Every row gives one point. Before rounding, the points of a table are all equally far from one centre. They may lie mostly on one side of it. Write the centre, to within rounding.

Points:
[[ 7.2 -2.2]
 [ 1.2 -5.0]
 [-0.8 -4.6]
 [-0.8 -4.6]
 [-0.9 -4.5]
 [ 8.7  2.6]
 [ 1.6 -5.0]
 [-2.4 -3.8]]
Centre: [1.6 2.1]

Points:
[[-0.1  2.5  4.3  3.5  4.0  9.1  3.9 -4.0  3.4  0.5  4.4]
 [ 3.9  1.2  1.2 -1.1  7.3  7.9  2.5 -7.0  0.7  1.2 -1.1]
 [-3.0  0.9  5.4  2.2 -0.7  5.5 -2.4 -4.0 -1.1 -1.1  1.6]
 [-0.6  1.6  4.6  0.6  4.5  8.1  5.1 -5.8  4.3  0.7  0.8]
 [ 0.1  1.0  2.1  0.4  2.8  6.5  2.9 -8.4 -4.7 -1.4 -1.5]
 [ 0.3  1.2  1.3  2.4  2.8 11.9  0.1 -6.2  1.3  3.5  2.6]
 [ 1.8 -4.4 -0.8 -2.8  3.6  4.7  5.6 -5.9 -2.8 -0.5  4.4]
 [-2.4  2.6  4.8  1.8  2.1 11.8  0.0 -1.5 -0.3  3.8  0.5]
 [-0.5  0.3  1.4 -1.0  7.5  8.2  3.0 -0.4 -3.1  0.9  5.8]
 [ 1.9  2.3  4.5  0.5  4.0  7.9  2.3 -4.5  0.4 -2.8  0.9]
 [-3.4  0.1  2.2  1.7  2.2  5.7  7.9 -6.5  0.4  1.3  6.9]
 [-0.9  0.9  3.6 -0.8  7.7  9.1  3.1 -3.8  0.2  1.2 -1.1]
 [-2.8 -3.0 -0.3  0.1  7.0  6.5 -0.9 -5.1  1.1  0.9  1.6]
 [-0.1  1.0  5.4 -1.3  5.3  6.6  7.1 -5.6 -1.5 -0.2  0.5]
 [-1.5  1.8  2.5  0.3  0.5  7.6  5.9 -8.3  3.3  1.2 -3.2]
 [ 0.4  2.2  4.6  6.4  2.8  8.0  0.7 -7.4 -1.0  2.2  3.1]
 [-2.3 -0.3  4.4  4.2  5.7  7.3 -0.9 -4.7 -2.7  0.8  1.3]
 [-1.8  3.9  4.9 -0.8  5.5  9.4  4.3 -5.6 -0.6  2.8  0.2]]
Centre: [ 0.9  1.5 -0.4  1.6  0.9  2.4  3.3 -1.4 -0.6  5.3  0.6]
